Each wall is flat, endless, passes through zero and stands at right angles to its row. A trip goes straight from one point to another. Which walls does it cross, in order?
In the rows, 128 means zero.

Walls:
(1): [151 166 108]
(2): [ 85 101 134]
(3): [141 118 139]
Trips:
[ 84 140 134] to [149 112 186] => 3, 2
[104 149 130] to [132 166 138] => 2
[117  90 164] to [ 78 124 111] => 3
[118 143  89] to [117 156 121] => none
[106 103 151] to [ 73 113 157] => 3
[131  83  97] to [ 98 124 127] => 3
[147 149 133] to [ 69 162 154] => 3, 2, 1
[148 153 155] to [143 194 155] => 3

Walls:
(1): [133 166  88 184 132 113 149  93]
(2): [112 161  84  83  90 122 116  89]
(3): [115 131  75 125 130  78 116 158]
(4): [122 141  90 118  99 124 103 136]
(5): [134 176  74 106 155 108  77 135]
Trips:
[ 99 149 136  89 117  99  90 105] to [121 111 170 150 139 134 122 126] => 3, 4, 5, 2
[111 146 126 147 137 150  93 164] to [148  97 119 128 141 106 178 117] => 1, 4, 5
[ 91  71 130 135 118 120 129 118] to [123 201 134 119 124 171 148 120] => 3, 2, 1, 4, 5
[128 134 131 146 118 146  86 190] to [153 173 157 113 160  85 156 118] => 4, 1, 3
[130  88 113 106 157 105 128 117] to [129 137 111  95 121  96 133 142] => 2, 4
[152 114 124 120 129 103 147 148] to [131 172 180 141 104 115 109 114] => 3, 1, 2
[114 145 155 131  96 186 120 213] to [ 92 130  72  95 133 162 100 120] => 5, 2, 3

Walls:
(1): [105 135 109 165 153  84  99 119 134 136 147  95 104 146]
(2): [159 129 117 114 150 162 109 107 161 113 105 203 144  79]
(3): [149 118 123 164 106  92 159 170 163 142 138 165 141 120]
(4): [126 130  93 108 125 120 131 154 164 127  86 108 120 152]
(5): [136 147  95 114 108 148 111 131 152 112 180  92 147 133]
(6): [132 129 106 168 112 127 117 128 157 153 135 170 164 101]
(7): [150 108 118 150  93  67 160 150  84 198  62 138 122 152]
(8): [151 116 127 129  75 128 102 109 135 118 139 121 111 120]
Trips:
[157 117 169 120 125 140 145 125 181 155 156 100 128 142] to [108 166 143 168  76 137  84 118 104 167 104 129 115 128] => 4, 6, 1, 7, 3, 5
[129 148 107 141 137 209 127 111  88 174 128 108  97 128] to [ 96 123 100  88 128 172 165 127  73 121 142 102  96  82] => none
[104 119 135 125 142 114 153 133 144 118 114 143  95 150] to [141 113 123 170 104  48 152 114 120 141 105 149 139 113] => 6, 8, 4
[ 96 160  89 106 115 134 117  84 117 171  82 183 134 140] to [133 128 140 131  98 135 209 134  91 140 164 152 144 112] => 4, 3, 2
[179 184 168  98 151 113 163 143 109 141 136 112 141 119] to [164  71  91  85 110 156 196 143 157  72 169  71  89 122] => 5, 7, 4, 8
